Each row is a point. Each copy is the shape, with its points in the same order, turned, moved and blurred by noise. Is it also mirrored, or only turned?

Shape (7 x 2)
[[ 0.18  0.16]
 [-0.12 -2.10]
 [ 1.62  0.87]
 [ 0.33  0.75]
 [-3.99  0.05]
 [ 1.99 -2.20]
 [ 0.95 -1.88]]
Copy 1 (7 x 2)
[[-0.02  0.21]
 [ 1.55 -1.52]
 [ 0.47  1.91]
 [-0.17  1.19]
 [-2.27 -2.82]
 [ 2.80  0.71]
 [ 2.22 -0.40]]
Copy 1 is: only turned
Copy 2 (7 x 2)
[[ 0.52 -0.08]
 [-1.55 -0.80]
 [ 1.88 -1.16]
 [ 1.23 -0.04]
 [-1.29  3.51]
 [-0.83 -2.78]
 [-0.99 -1.73]]
Copy 2 is: only turned
Copy 3 (7 x 2)
[[-0.44 -0.37]
 [-1.78 -2.08]
 [ 1.13 -0.46]
 [-0.03  0.19]
 [-3.86  1.76]
 [ 0.13 -3.22]
 [-0.73 -2.44]]
Copy 3 is: only turned
Copy 4 (7 x 2)
[[-0.12 -0.24]
 [-2.26  0.41]
 [ 1.24  0.84]
 [ 0.79 -0.34]
 [-1.62 -4.17]
 [-1.58  2.19]
 [-1.61  1.18]]
Copy 4 is: mirrored

Shape (6 x 2)
[[-1.83  0.99]
 [-0.38  1.10]
 [ 0.75 -1.02]
 [ 0.24  1.05]
 [ 4.00 -1.52]
 [ 2.10 -0.62]]
Copy 1 (6 x 2)
[[-2.44 -1.44]
 [-0.83 -1.55]
 [ 0.01  0.68]
 [-0.18 -1.04]
 [ 3.03  1.85]
 [ 1.50  0.49]]
Copy 1 is: mirrored
Copy 2 (6 x 2)
[[ 0.84 -0.94]
 [ 0.29  0.26]
 [-1.99  0.84]
 [ 0.26  1.37]
 [-3.39  3.71]
 [-1.96  2.48]]
Copy 2 is: mirrored
Copy 3 (6 x 2)
[[-2.93 -0.66]
 [-1.90  0.43]
 [ 0.41 -0.29]
 [-1.49  0.88]
 [ 3.02  1.75]
 [ 1.01  0.98]]
Copy 3 is: only turned

Shape (7 x 3)
[[ 1.14 -0.17 -3.37]
 [-1.59 -1.49  1.03]
 [-2.28  0.61  0.15]
 [ 0.08 -0.87 -0.27]
 [ 1.24 -1.06  1.32]
 [ 2.46 -0.96 -1.70]
 [-2.13  2.89  1.46]]
Copy 1 (7 x 3)
[[ 3.71 -1.56 -1.40]
 [-0.36  2.05 -1.15]
 [ 1.36  2.52  0.54]
 [ 0.76  0.09 -0.84]
 [-0.99 -0.61 -0.49]
 [ 1.49 -2.42 -1.34]
 [ 1.01  2.41  3.24]]
Copy 1 is: only turned
Copy 2 (7 x 3)
[[-0.86  2.36 -2.07]
 [-2.02 -2.14  0.41]
 [ 0.36 -1.76 -0.21]
 [-1.87  0.10  0.07]
 [-2.40  0.19  1.90]
 [-2.39  2.64 -0.16]
 [ 2.18 -1.73  1.49]]
Copy 2 is: mirrored
Copy 3 (7 x 3)
[[ 2.33  2.17 -0.81]
 [-2.39  0.77 -0.06]
 [-1.92  1.72  1.99]
 [-0.09  0.50 -0.09]
 [-0.80 -1.33 -0.73]
 [ 1.72  0.21 -1.35]
 [-1.40  0.25  4.51]]
Copy 3 is: only turned

Shape (7 x 3)
[[ 1.35  2.05 -0.44]
 [-1.05  0.47 -0.68]
 [ 0.20  1.63  2.72]
 [ 1.21  2.42 -0.21]
 [ 1.00 -3.75 -0.77]
 [ 1.86 -2.03  0.07]
 [ 0.16  2.11 -0.20]]
Copy 1 (7 x 3)
[[ 2.76  0.03 -1.03]
 [ 0.15  1.41 -1.35]
 [ 1.87  1.26  1.83]
 [ 3.06  0.21 -0.66]
 [-2.71 -2.31 -1.11]
 [-0.59 -2.10 -0.17]
 [ 2.42  1.28 -0.86]]
Copy 1 is: only turned
Copy 2 (7 x 3)
[[-2.74  0.32  0.95]
 [ 0.07  0.37  0.56]
 [-1.30 -2.41  2.49]
 [-2.59  0.15  1.55]
 [-0.30 -1.55 -3.84]
 [-1.74 -1.67 -1.97]
 [-1.63  0.43  1.76]]
Copy 2 is: mirrored
Copy 3 (7 x 3)
[[-2.23  0.12 -0.53]
 [ 0.57  1.01  0.11]
 [-0.99 -1.04  3.21]
 [-2.60 -0.05  0.26]
 [ 2.70 -2.86 -2.05]
 [ 0.51 -3.18 -0.62]
 [-1.59  1.12  0.72]]
Copy 3 is: mirrored
Copy 4 (7 x 3)
[[-0.82  0.08  2.11]
 [ 0.52  1.28 -0.33]
 [-1.91 -1.61 -0.77]
 [-1.32  0.01  1.92]
 [ 4.53 -1.23  0.09]
 [ 2.60 -1.98  0.82]
 [-1.08  0.59  0.82]]
Copy 4 is: only turned

Shape (9 x 4)
[[ 0.38  2.08 -1.35 -0.22]
 [ 1.52 -0.09 -2.19 -0.43]
 [ 0.56  2.75 -0.14 -1.08]
 [-3.46 -2.06  0.94 -1.17]
 [ 0.50  3.83 -0.02 -0.21]
 [-0.44 -3.05 -0.12  0.08]
 [-1.18  3.27  0.97  0.79]
 [ 0.94  0.74 -0.49  0.90]
 [-0.88 -1.69 -2.62  0.39]]
Copy 1 (9 x 4)
[[ 1.45  0.24 -0.96  1.62]
 [ 1.05  1.19 -0.91 -0.77]
 [ 3.03 -0.35 -0.11  2.08]
 [-1.25  0.27  4.41  0.89]
 [ 2.88 -1.59 -0.74  2.45]
 [-0.85 -0.02  2.37 -1.99]
 [ 1.10 -2.34  0.62  3.19]
 [ 0.85 -0.69 -0.65  0.12]
 [-1.84  1.64  0.56 -0.63]]
Copy 1 is: only turned
Copy 2 (9 x 4)
[[ 1.70  2.17 -0.11 -0.91]
 [ 1.61  0.11 -1.47 -1.82]
 [ 0.73  1.85  1.49 -0.20]
 [ 3.05 -3.49  1.79  1.81]
 [ 1.10  3.44  1.36  0.03]
 [ 1.30 -3.07 -0.99  0.39]
 [ 1.83  2.77  1.57  2.19]
 [ 0.88  0.98 -0.95  0.38]
 [ 3.57 -1.48 -1.74 -0.61]]
Copy 2 is: mirrored
Copy 3 (9 x 4)
[[ 0.69  0.90 -0.86  0.52]
 [ 1.93  0.00 -1.70 -0.05]
 [-0.04  1.78  0.54 -0.27]
 [-1.56 -3.94  1.53  1.17]
 [-1.20  3.05 -0.17  0.13]
 [ 0.29 -3.94 -1.18 -0.45]
 [-2.81  2.19  0.22  0.97]
 [ 0.26  0.28 -1.67 -0.37]
 [ 1.03 -2.41 -1.95  1.40]]
Copy 3 is: mirrored

Shape (11 x 6)
[[-1.50  0.86 -2.50  1.58 -2.11 -0.29]
 [-0.25  0.35 -3.79  2.57 -2.03 -0.21]
 [ 0.41 -0.18  1.12 -2.76 -0.01 -1.49]
 [-2.27 -1.69 -0.39  2.72  3.25 -0.92]
 [ 2.14  0.45 -0.33 -2.01 -0.77  3.01]
 [-0.62  0.34 -0.06 -0.39  0.13  0.17]
 [ 0.77  1.07 -1.64  0.24 -3.08 -0.96]
 [-1.01 -0.36  1.79  2.11  2.49 -2.74]
 [ 1.20  2.52  1.15 -2.51  0.67  0.43]
 [ 0.96  1.49 -2.90 -2.11 -0.74  1.30]
 [-1.44  0.52  1.54 -0.64  0.09 -0.59]]
Copy 1 (11 x 6)
[[ 0.47 -3.01 -0.83 -1.31 -0.85  2.70]
 [ 0.58 -2.99 -0.13 -0.12 -1.53  4.53]
 [-1.71 -0.88  1.49 -0.15  1.08 -2.21]
 [-2.30  0.32 -3.71  1.54  1.93  2.01]
 [ 2.03  1.22  2.47 -0.11 -1.29 -0.44]
 [-0.23 -0.55 -0.35 -0.40  0.07  0.02]
 [-0.37 -2.94  1.85 -1.51 -1.48  1.82]
 [-4.35  0.21 -2.38 -0.03  1.10  0.92]
 [-0.60  0.70  0.73 -1.02 -1.84 -2.69]
 [ 1.87 -1.73  1.28  0.89 -2.51 -0.39]
 [-1.12 -0.39 -0.76 -1.65  1.08 -0.85]]
Copy 1 is: only turned
Copy 2 (11 x 6)
[[-0.61 -3.13  0.78 -1.46 -2.34 -0.26]
 [-0.95 -3.88  1.78 -0.80 -1.92 -1.71]
 [ 0.32  1.75 -1.15 -1.31  1.26  0.45]
 [-0.98 -1.29 -3.86  2.23 -2.35 -1.99]
 [-2.35  1.19  2.89  0.42  1.27  0.41]
 [-0.88  0.08 -0.36 -0.01 -0.91  0.32]
 [ 0.62 -1.66  2.15 -2.17 -0.30 -0.54]
 [ 1.67  0.75 -3.28  1.42 -2.49 -1.54]
 [-0.84  3.68  1.18 -0.91 -0.19  0.66]
 [-3.18  0.21  1.99 -2.34  0.18 -0.79]
 [ 0.11  0.87 -1.05 -0.06 -1.08  1.47]]
Copy 2 is: mirrored

Shape (9 x 6)
[[-0.65  0.14  1.86 -0.43 -0.36 -1.67]
 [ 4.08  1.00  1.34  1.06 -0.53 -1.14]
 [-1.39 -1.42  1.02 -0.80  1.31  3.44]
 [-1.39  1.22  1.63  0.13  1.63  0.63]
 [-0.27  0.57 -0.73  1.31 -4.55  0.49]
 [-0.53 -6.01  0.68 -0.74 -1.07 -1.92]
 [-1.69 -0.44 -0.57  1.96  0.31 -0.49]
 [-0.56  1.02 -0.76 -0.44 -0.46 -1.72]
 [ 1.14  1.51 -0.18  0.26  1.05 -1.29]]
Copy 1 (9 x 6)
[[ 1.28  0.24  0.24  0.53  1.09  1.70]
 [-0.08 -0.67  3.61 -2.44 -0.52  1.80]
 [ 0.21  1.11 -2.45  0.63 -3.02 -0.88]
 [ 0.90  0.57 -1.59 -0.87  0.49 -0.49]
 [ 1.63 -0.11  3.90  2.83 -0.34 -1.55]
 [-1.59  0.57  0.12  4.62 -1.71  4.63]
 [-1.37 -0.08  0.12  1.65  1.00 -0.78]
 [ 0.92 -2.00  0.57  1.01  1.11  0.38]
 [-0.08 -1.95  0.81 -1.21  0.90  0.50]]
Copy 1 is: mirrored
Copy 2 (9 x 6)
[[ 1.51  1.64 -0.25  1.03  0.83 -1.09]
 [-1.80 -0.84  2.29  0.96  2.33 -2.12]
 [ 0.01 -0.10 -1.04  1.41 -3.65  1.72]
 [-0.03  1.64 -1.18  1.69  0.13  1.65]
 [ 1.41  1.70  3.88 -2.30 -0.52  0.06]
 [ 5.27 -1.58  0.88  2.14 -2.28 -2.87]
 [ 2.55  0.23  0.98  0.79  0.54  1.94]
 [ 1.64  0.53 -0.30 -1.11  1.54  0.06]
 [-0.06 -0.50 -0.27  0.30  2.32  0.17]]
Copy 2 is: only turned
Copy 3 (9 x 6)
[[-0.81  2.42  0.55  0.83  0.36 -0.76]
 [ 2.30 -0.96 -0.02  2.98 -0.13 -0.29]
 [-1.04  0.25  1.09 -4.07 -1.59  0.04]
 [-0.91  1.75  1.37 -0.96 -0.92  1.79]
 [ 0.55  2.11 -4.45  0.35 -1.24 -0.64]
 [-2.94 -0.38 -0.55 -0.08  1.30 -5.37]
 [-3.20  0.79 -1.10  0.37 -1.33  0.73]
 [-0.82  1.67 -1.12  0.70  1.73  1.14]
 [ 0.03  0.09 -0.05  1.38  1.02  1.59]]
Copy 3 is: only turned

Shape (14 x 8)
[[-0.98 -0.88 -2.48 -0.78 -1.72 -2.06  0.76  2.46]
 [-0.02 -1.60  0.27  3.31  2.87 -1.10  0.03  1.53]
 [ 0.98  2.27 -2.25  2.03 -1.94 -0.79  1.40 -0.72]
 [ 0.75  2.34 -3.04 -0.59 -1.93  2.34  0.05 -0.75]
 [ 0.93 -1.02 -2.13  0.50 -0.94 -0.21 -1.56 -0.40]
 [-2.06 -2.27 -1.42  2.02  0.11  2.62 -0.60  2.16]
 [ 1.64  2.53  1.66 -0.36  2.34 -0.01 -1.41  1.87]
 [ 2.01 -0.99  1.12  3.29 -0.73 -0.93 -1.15 -1.22]
 [-0.06 -0.65  0.01 -1.30  0.60 -1.28 -1.44  1.26]
 [-2.68  0.32  0.88  0.22  1.44 -2.34  2.07 -2.51]
 [-2.52  2.49  1.58  2.30  0.73 -0.93  1.82 -1.93]
 [-0.77 -1.96  2.14  0.98 -1.69  1.18  2.24 -2.10]
 [ 1.79  2.42  1.75 -0.45  2.05  0.78  0.39 -0.91]
 [ 0.52 -2.38  0.01 -1.39  0.19  1.51 -0.95 -0.94]]
Copy 1 (14 x 8)
[[-0.45  1.51 -2.89 -1.33 -1.07 -0.51 -2.64  0.40]
 [-1.31  0.89 -0.14  4.14 -0.79 -0.96 -0.96 -2.07]
 [-2.43 -1.28  0.67 -1.46  0.33 -2.98 -1.55  0.80]
 [-2.73  0.23  2.04 -3.40 -0.25 -0.15 -0.16  1.87]
 [-1.15 -0.86  0.31 -0.81 -0.81  1.21 -1.37 -0.72]
 [-0.90  2.84  1.00  0.93 -4.26 -0.09 -0.54 -0.95]
 [-0.17  2.62  1.81  1.92  3.45  0.57  0.15  0.53]
 [ 0.62 -2.37  1.70  1.64 -0.14 -1.10 -0.90 -1.63]
 [ 0.17  1.53 -1.08  0.34  0.76  1.44 -0.44 -0.69]
 [-1.92 -0.43 -2.96  0.74  0.79 -2.42  2.99 -1.51]
 [-1.72  0.34 -0.27  0.52  1.31 -4.69  2.71 -1.20]
 [ 1.10 -1.58 -0.30  0.63 -2.42 -2.01  3.10  0.58]
 [-1.20  0.22  1.55  1.85  2.93 -0.43  2.09  1.48]
 [ 0.30 -0.12  0.12  0.35 -1.46  2.43  1.60  0.24]]
Copy 1 is: mirrored
Copy 2 (14 x 8)
[[-1.67  1.51 -2.14  2.82 -0.17 -0.14 -0.55  2.96]
 [-0.40 -0.63  2.95  0.09 -1.24  1.07 -3.28  2.36]
 [-0.79  2.76  0.16  2.44  1.16 -0.42 -1.31 -1.81]
 [-1.24  0.20 -1.81  1.78  3.45  0.92  0.07 -2.13]
 [-2.73  0.23 -0.75  1.47  0.13  2.41 -1.09 -0.02]
 [-2.52 -1.94 -0.76 -0.56  1.70  0.59 -3.95  2.72]
 [ 3.49 -1.14  0.83  1.04  0.26  3.26 -0.47  0.74]
 [-1.11  0.69  0.86  0.39 -2.48  2.13 -3.47 -1.89]
 [-0.11  0.22 -1.03  0.79 -0.84  2.53 -0.19  2.60]
 [-0.21  3.27  1.97 -2.74 -0.64  0.19  0.90  1.71]
 [ 1.43  3.68  1.99 -2.56  1.15 -0.12 -1.48  0.11]
 [-1.43  0.39 -1.16 -3.39 -1.26 -1.18 -1.48 -1.07]
 [ 2.52 -0.75  1.52 -0.57  0.27  1.73  0.71 -1.19]
 [-1.94 -1.86 -1.20 -1.23 -0.73  2.03  0.34  0.64]]
Copy 2 is: mirrored
Copy 3 (14 x 8)
[[-0.57 -3.39 -1.40 -0.51 -0.49 -0.18  2.86  1.77]
 [ 0.72 -0.68  1.11  2.14 -2.35  0.56 -1.39  3.94]
 [-2.29  1.16 -1.25  0.03  1.32  1.99  2.12  1.64]
 [-1.37  1.38  0.00 -3.30  1.03  0.99  2.24  0.18]
 [ 1.76  0.65 -0.01 -0.73  0.67 -0.13  2.19  1.96]
 [ 2.42 -1.76  0.54 -2.29 -2.38  2.25 -0.46  1.62]
 [-1.99 -0.22  3.40  0.32  0.72 -1.76 -1.87  1.51]
 [ 1.80  1.32  1.05  3.01  1.36  1.17  0.66  1.93]
 [ 0.55 -1.45  0.61  0.34  0.00 -2.42  0.41  0.91]
 [-0.97  1.01 -2.90  2.86 -2.48 -0.59 -0.64 -0.80]
 [-2.05  1.38 -1.95  2.36 -0.96  1.88 -2.19 -0.52]
 [ 1.42  0.94  0.26  2.62 -1.64  2.46  1.15 -2.33]
 [-2.09  2.04  2.68  0.95 -0.35 -1.20 -0.98 -0.11]
 [ 2.62  0.67  1.55 -0.37 -1.20 -1.24  1.68 -0.65]]
Copy 3 is: mirrored
Copy 4 (14 x 8)
[[-2.32 -1.39 -2.57  1.52 -1.32 -0.47  0.21  0.51]
 [-1.37 -0.43  2.07 -1.78 -1.19  1.47 -0.77  3.32]
 [-0.01 -1.85 -0.15 -0.30  0.39 -3.16  3.04  1.40]
 [ 2.07 -0.45 -0.38  2.76 -0.21 -4.25  1.46  0.68]
 [ 0.92 -2.04 -0.24  0.52 -0.86 -1.85 -1.32  0.67]
 [-1.34 -1.13  1.95  3.25 -0.23 -0.13 -1.72  3.26]
 [-0.04  3.37  1.74 -1.56 -2.27 -1.32 -0.41  0.11]
 [-0.01 -2.80  3.33 -2.34 -0.01 -1.52 -0.24  0.30]
 [-0.71  0.71 -0.62 -0.56 -1.13 -0.18 -1.39 -0.28]
 [-0.25  0.73 -0.35 -1.61  3.31  1.94  1.82  0.48]
 [-1.34  1.15  1.87 -1.04  3.32 -0.45  3.00  1.51]
 [ 0.54 -2.01  2.94  1.23  1.80  1.54  1.92 -1.02]
 [ 1.86  2.57  2.18 -1.25 -0.68 -0.97  1.41 -0.13]
 [ 2.18 -0.59  1.14  1.69 -0.33  0.63 -1.64 -0.98]]
Copy 4 is: only turned

Shape (14 x 8)
[[-0.51 -0.58  1.31  1.20 -0.56  1.54  2.85  0.16]
 [ 0.93 -2.32 -0.15  0.86 -1.86 -0.54  2.78 -1.10]
 [ 1.54  2.10 -0.41  1.77  0.46  0.87 -1.39 -1.25]
 [ 0.47 -1.25 -0.50  3.53 -2.13 -1.06 -1.78 -1.08]
 [ 0.23  0.91 -2.52  1.12  0.02  1.12  1.92  0.06]
 [ 0.25 -0.85 -1.78 -0.72  1.51 -1.96  3.69  1.62]
 [-1.52  2.68  0.93 -2.15  0.48 -1.02 -1.64  0.02]
 [ 0.57  0.85  0.55  1.94  0.51 -0.93 -0.59 -1.67]
 [-1.32  1.80 -0.30 -1.55  3.10  0.96 -0.31  2.05]
 [ 2.48  1.09  1.96  1.08 -0.02  2.58 -0.09  0.76]
 [-2.62  0.89  1.36 -2.36  2.17 -1.11  2.09 -3.20]
 [-1.61  1.06 -0.05  2.31 -0.06  0.30  1.85  1.28]
 [-0.28 -2.51  0.49  0.56  0.55 -0.83  2.24 -1.53]
 [ 1.86 -1.43 -3.34  2.53 -1.46  2.99 -0.12  2.17]]
Copy 1 (14 x 8)
[[ 1.72 -2.38 -1.24 -0.14  0.20  0.22  3.14  0.21]
 [ 2.99 -0.99 -1.22 -3.41  0.81  0.92  2.50  1.11]
 [ 1.29 -0.93  1.50 -0.20  0.50  0.96 -1.62 -1.67]
 [ 3.23 -1.36 -0.33 -3.50 -0.93 -0.94 -1.73 -1.17]
 [ 1.11 -0.51  2.38 -1.18  0.39 -0.04  2.18  0.00]
 [ 1.12  0.30  0.67 -0.86  2.47 -1.23  2.67  3.89]
 [-2.76  0.68 -1.39  0.30  1.28 -0.87 -1.22 -0.61]
 [ 2.35 -0.39 -0.45 -0.54  1.32 -0.21 -1.31 -1.15]
 [-2.02  0.51  0.58  2.52 -0.07 -1.17  0.35  1.27]
 [ 0.75 -3.47  0.18  0.75 -0.32  2.59 -0.50  0.21]
 [ 0.05  2.89 -3.16  1.42  2.57 -0.12  2.29 -0.64]
 [ 1.16 -2.27  0.17  0.02  0.38 -2.36  1.89 -0.18]
 [ 3.13  0.53 -2.15 -1.21  0.52  0.03  1.93  1.40]
 [ 1.59 -2.57  3.67 -2.81 -2.96  0.67  1.03  1.48]]
Copy 1 is: only turned
Copy 2 (14 x 8)
[[ 0.08 -0.91 -3.39 -0.28  1.27  0.85  0.42  1.83]
 [ 2.07  0.35 -2.83 -0.86  3.20 -0.58  1.58  0.34]
 [ 0.58  0.96 -0.78  0.03  0.01 -0.32 -3.96 -0.38]
 [ 3.82  2.06 -1.57 -0.75  0.14 -2.57 -1.46  1.28]
 [-0.14 -0.39 -2.90 -2.44  0.87 -0.19 -1.71 -0.96]
 [-1.18  0.45 -1.47 -3.55  1.08  0.93  2.64 -1.29]
 [ 1.50 -1.06  1.45  0.17 -2.35  2.80 -1.09 -0.57]
 [ 1.65  1.51 -0.26 -0.37  0.54  0.12 -1.89  1.05]
 [-2.37 -1.99  0.51 -1.39 -2.11  1.61 -0.82 -0.14]
 [-1.18 -0.01 -2.07  2.70  0.64 -0.78 -1.81  0.43]
 [ 1.22 -1.93  1.63 -1.88  2.21  4.48 -0.13  1.20]
 [ 0.22  0.46 -3.41 -1.92 -0.89  1.13 -0.81  1.80]
 [ 1.33 -0.07 -0.72 -1.73  2.92  0.31  1.47  1.83]
 [-0.33 -0.45 -4.02 -1.40 -0.07 -4.73 -1.43 -1.03]]
Copy 2 is: mirrored
